Every row gives one point. The points of each table are mixes of a few directions, plus a little noise. How many directions does each table use, and how many do they share? Where both have some left over, give the other angles between the two spaces (their principal angles), to ten degrees, smallest first.

First (6 x 3)
[[-14  -3 -27]
 [ -5  -1  -9]
 [-28  -7 -55]
 [ 38   7  74]
 [-22  -4 -43]
 [ 31   7  60]]
Second (5 x 3)
[[ 22 -19  -5]
 [ 48  -2  71]
 [ -9 -10 -34]
 [-63  30 -35]
 [  2   0   3]]
Directions: first 1, second 2, shared 1

First (9 x 6)
[[ -9  45   8   6  11   8]
 [ 67  14  24   8  65  18]
 [-11  59  11   8  16  10]
 [ 48 -60   1  -5  17  -2]
 [  2  32   8   5  16   7]
 [ -4   6   0   1  -1   0]
 [-59 -77 -36 -17 -85 -29]
 [  1  17   4   3   8   4]
 [-37 -35 -19  -8 -47 -15]]
Second (6 x 6)
[[ 20   8 -11 -11 -24   9]
 [ -3  -5  23   6  -6  -5]
 [  5  -3  27   3 -20  -3]
 [ 23   5  15  -7 -41   7]
 [-55  -3 -85   9 121  -8]
 [ 10  -1  30   0 -30  -1]]
Directions: first 2, second 2, shared 0; angles 80, 90

First (11 x 11)
[[-21  11 -55 -26  -7 -13 -36  37 -14 -12 -30]
 [  7  35  -7  -8  60  43   6 -10  30 -39  10]
 [ 12 -42  40  25 -54 -42   8  -7 -34  46   9]
 [-52  -5  -4  17 -20  33  62 -26  81  -5   4]
 [-30   0 -39 -32 -26 -13 -29  27 -10   6 -34]
 [ 14  11 -23 -26  22  -3 -40  20 -31 -10 -13]
 [-43 -35 -39  35 -55 -16  36  10  31   5  -1]
 [-17   6  79 -12 -15  27  39 -51  42  33   2]
 [ 84 -47   6  22  76  27 -11 -21 -47 -10  52]
 [ 25   2 -17  -9  -6 -41 -50  35 -63   4 -12]
 [ 20  61  59  14  26  -2  15 -14  13 -18  15]]
Second (10 x 11)
[[ 29  -9 -21 -12  -1  17   7  28 -19  27 -25]
 [-21   6  15   9   1 -13  -5 -20  14 -20  19]
 [  7 -12 -12 -11   1   3 -10   8 -14   9  -8]
 [ 58 -65 -77 -61   3  29 -45  59 -84  63 -57]
 [ 19 -25 -28 -23   1   9 -19  20 -31  21 -19]
 [-17  23  25  21  -1  -8  18 -17  28 -19  17]
 [ 35  43  14  26  -7  27  72  30  26  22 -25]
 [-77  52  76  55   0 -43  18 -76  79 -77  71]
 [ -7 -20 -11 -14   2  -6 -27  -5 -16  -2   3]
 [-28   7  19  11   1 -17  -7 -26  18 -25  24]]
Directions: first 5, second 2, shared 1; angles 90

First (11 x 14)
[[-66  39   9  36   6  66 -14 -42  10 -19  19 -27  10   3]
 [  0  -5  -4  -8 -23 -15   9 -37  21 -21 -33 -10  22 -11]
 [-62  11 -35 -50  65 -36  15  18  26   3 117  27 -48  -4]
 [ 38 -24  27  21 -17  23 -43  24 -62   9 -33  11   0  19]
 [-27 -23 -16 -33   3 -52  -9 -18 -12 -46  28  11   0  12]
 [ 40 -16   2  27 -26 -43   7  36 -28 -40 -22 -14  21  37]
 [ 52  17  -9  28  20 -20  44  94  10  39  25  -4 -18  18]
 [  0 -21  -5 -66   0  -1 -10 -51  22  39 -25  34 -13 -58]
 [-33  -2 -19 -56  18 -12  10 -43  41  16  21  22 -15 -41]
 [ 24 -14  23  42 -35  11 -24   0 -46 -37 -47 -18  27  31]
 [ 31  37  25  63 -12  81  14  21  12  51 -44 -29  11  -7]]
Second (8 x 14)
[[ 24 -32 -17  43 -14  -5  -6 -17  28  32  25 -63  19 -61]
 [-39   7 -16  53  35 -52  66 -12  13  64   9   8  51  46]
 [-44  58 -13 -53 -18  -7 -18 -13 -52 -51 -32  32  -9  79]
 [ -4   6  12  -8  34  42   0  44   5   3  40  25 -31  16]
 [  8  -7  21   8  18  31  -7 -25   1  10 -14  17  20   9]
 [ 19  20   5 -18  40   8 -11  43  19  -9  69  -4 -57 -52]
 [ 10 -26 -26 -11 -64 -20 -13  32  -1 -26  -6 -42 -28 -30]
 [ 27 -28  32 -16 -28   2 -10 -55  -9 -18 -93  27  33  -6]]
Directions: first 5, second 6, shared 1; angles 30, 50, 60, 60
